Each point is reached from the start by the listed moves, each made 0, 1 or 2 times, or once backwards (-1), plus a little noise. Is the number of moves made odd or even? Then give how often each move was made.

Moves:
(1): [48 -1 -3  7 -1  4]
(2): [ 2 24  2  9  5  2]
(3): [ -4  -3  52   0 -11 -10]
Start: [ 21   5  12 -12  -3  13]
Points:
[69  4  7 -3 -5 17] => odd (1, 0, 0)
[ 28  55 -34   4  15  26] => odd (0, 2, -1)
[121  48  64  16  -5  14] => odd (2, 2, 1)
[ 76  53 -39  11  18  30] => even (1, 2, -1)

Moves:
(1): [ 32  -6 -30  10   5 -28   3]
(2): [  0  23   4   1 -21  -4   4]
(3): [ 27 -12  20   2 -14  13 -10]
(4): [-4  2  6 39 10 29  6]
(5): [13 25 17  6 33 -3  2]
(6): [ 11   1 -20 -10   6  23  17]
Start: [ 10 -25  -7  -3   5 -21 -13]
Points:
[ 46 -88 -25  81   4  30 -14] => even (1, -1, 1, 2, -1, 0)
[109 -27  54  31  62 -49 -48] => odd (1, -1, 2, 0, 2, -1)
[-39 -29 -21 -26  42  23   8] => even (-1, -1, -1, 0, 0, 1)
[ -6 -40 -62  76  11   1  11] => odd (1, 0, -1, 2, -1, 0)
[112  51  23  83  28 -70 -16] => odd (2, 2, 1, 1, 2, -1)
[-69 -13   4 -47 -54 -59 -27] => even (-1, 1, -1, -1, -1, -1)

Moves:
(1): [  5 -21  25 -11  20   0  14   9   6 -15   6]
(2): [ -8   3  -5   9  -1   9 -22  16   3  -1  -3]
(3): [-21  33   6 -44  19  31 -19 -32 -15 -15  -7]
(4): [-15  11 -17  14  -1  32   8   2 -16   6   5]
(5): [ -8   9 -35  -6 -11  -1  -3  14 -10  10  22]
(6): [ 12 -19  34 -29 -29  23  10 -11  -8 -54  -1]
(7): [ 19   9  -2 -24   0  17  19   4  12 -31  -7]
(8): [-16  13  -8  -2 -21  -4  -3  -1  15  40  16]
(9): [-41  -5 -37   4  -5  16 -18 -23  15  43  -8]
Start: [-13   7 -28  23  12  22  27 -30   6   2   8]
Points:
[ -13  -53   11  -16  -48   28   14 -104  -16  -62  -18] => even (-1, -1, 0, -1, 0, 2, -1, -1, 1)
[-59 -36 -92  35 -49  92  48 -50  39  26  -4] => even (0, 0, -1, 1, 0, 1, 1, 0, 2)
[ -47   16 -112   99  -59   -9   36  -10  -11  121   63] => odd (-1, -1, -1, 1, 1, 0, -1, 1, 0)
[ -54   27 -114  -70   82   59   28  -84   47   13  -20] => odd (1, -1, 1, -1, 1, -1, 2, -1, 2)
